Each row is a point. A path goes straight from each point to the next, and from the last back to the first. The post is the endless flat space through its rows: a point in 2 columns, a line in 3, a plane in 4, and so on, so that a path can go around it. How many times does the path go around the post? Going back the other way cancels.
In the rows, zero is written as 128.

Post (2 x 3):
[[134 101 149]
 [106 159 102]]
Path (18 x 3):
[[ 98 141  86]
 [ 79  96 119]
 [106 150 136]
 [156 160 161]
 [171 128  86]
 [138 104 111]
 [153 119 128]
 [142 126 181]
 [ 94 163 168]
 [157  98 175]
 [183 122 111]
 [ 94  92  98]
 [ 71 128 137]
 [101  71 119]
 [140 121 119]
 [155 175 111]
 [128 125 161]
 [ 69 120 149]]
Times around: 0

Post (7 x 8):
[[ 96 127 134 140 167 107 143 138]
 [122 136 147 157 130 149 138  94]
 [ 98  91 153 135 186 158 127 172]
 [110 118  70 124 108 124 132 201]
 [164 127 153 193 103  85 119 113]
 [150 166 112 110 132 108 136 116]
 [116 118 146 156 114 141 142 189]]
Path (31 x 8):
[[131  90 164 120 176 138 132 173]
 [158 134  93  83 130 163 161 146]
 [118 117 136 174 147 125 141 137]
 [186 158 148 145 125  87 111 133]
 [177 145 173 153 126 116  83 112]
 [138  85 127 137 120 102  83 151]
 [ 84 126 150 130 122 157 179 145]
 [ 99  92 121 109 139 135 168 219]
 [168  80 128 150  85 147 103 156]
 [126 132 150 127 131 118  95 147]
 [121 106  97 184 140 107  85  90]
 [148  94 111 173 152 136  91 107]
 [127  74 141 221 149  78  89 140]
 [ 66 114 164 193 132  92 109 101]
 [ 94 132 175 185 175  90 105 148]
 [128 122 115 156 161 111 106 199]
 [117 104 111 160 145 122 150 161]
 [145 144 137 101 127 162 166 148]
 [117 106 121 123 124  89 131 138]
 [112 145 191 153 138 118 112 105]
 [ 97  95 153 209 137 137  97 154]
 [105 162  99  94 136 125 155 216]
 [169 102 123 141 191 110 114 121]
 [115 113 153 126 147 152 159 168]
 [150 165  77 113  97  94 134 101]
 [113 180 179 105 109 166 154 132]
 [101 160 125 150 107 140 116 141]
 [131 143 108 154 117 139 141 157]
 [112 163 126 144 128 131 138 163]
 [107 152 172 184 100 155 103  98]
 [118 126 205 129 159 153 120 140]]
Times around: 1

Post (13 x 14):
[[128 120 129 136  93 123 135 127 114 177 142 122 152  90]
 [119  72  95 156 102 160 138 123  83 119 142 115  95 126]
 [121 118 154 152 121 149 179 134 153 140 108 112 111 145]
 [158 108 125 118 137 123 150 126 131 123 129 148 103 146]
 [ 97 111 124 152 140 119 143 137 128 133  96 128 111 109]
 [159 139 180 142 149 133  79 145  99 131 134 125 116  62]
 [125 142 140 133 137 152 136 167 162 133 163 115 150 146]
 [ 88 118 127 180 142 176 192 184 103 135 157 127 134 118]
 [138 168 145 134 161 118 111 102 157 125 113 107 147  64]
 [166 147 139  88  81 109  88 131 103 101 143  71  87  87]
 [151 187 156 139 175 139  78 152  98  89 116  89 159  69]
 [193 128 109 115 126 138 110 168 131  89 150  82 128 111]
 [164 125 184 133 128  74 137 142 132 169 163  85 133 128]]
Path (30 x 14):
[[187 114 168 200 176 160 137 149  75 123 161  79 115  80]
 [ 90 165 161 138  89 112 139 133 173 141 139  75 100 113]
 [128 109 144 160 133 116 146 126 122 111 136 122 101 121]
 [141 109 170  96  63 142 144 180  95 134 129 127  72 109]
 [135 134 166  94 110 106 132 148 115 132 140 107 112 101]
 [147 111 136 141 102 126 110 146 124 146 128 108 177  87]
 [195 160 156 108  85 123  65 129 127 111 155 112 130 113]
 [153 108 132 195 174 139 162 133 178 166  99 130 127 145]
 [ 75 196 146 175 101 181 148 141 147 143  67 116 168 111]
 [125  86 166 190 166 107 169 157  89 131 145 164  92 122]
 [123 141 186 112 109 150 144 168 110  87 168 109  94 116]
 [113 115 124 178 151  98 131 118 161 112 139  78 147 114]
 [141 135 131 132 146  85 131 150 141 126 134 108 120 113]
 [187 113 103 171 155 113 102 178 100 123 116 123 162  95]
 [128 142 126 110 128 118 113 128 136 106 116 144 136 103]
 [146 122 151 119 132 163 119 195  92  89 121 120 145 107]
 [164  96 146 115  99 182  67 158 118 161 133 106 108  89]
 [132 135 143 192 132 192 174 144 118 131 110  82 101 118]
 [108  95 107 154 184 150 177 146 111 122 115 153  93 167]
 [101 147 110 123 138  96 159 117  70  98 129  70 114  79]
 [ 83 129 236 157 148 180 132  66 136 154 150 168  78 144]
 [199 164 117 153 140 143 134 103 156  93  66  91 198  62]
 [100 134 154 180 137 160  95 155 133 141 124 152 112 138]
 [142 104  74 150 173 133 111 159 182 145 128 123 183 181]
 [128  95 148 161 164 194 101 119 141 143 135 129 110 133]
 [145 174 164  95 125 122  74 148 185 135 121 114 131 138]
 [103  58 121 175 138 128 153 134 104 147 180 148 110 198]
 [127 115 156 163 131 127 111 124 116 121 160 122 137 147]
 [136 108 110 151  95 143 109 124 103 136  85 144  83  51]
 [133  73  78 180 181 126 117 125 155 127  68  73 115 160]]
Times around: 0
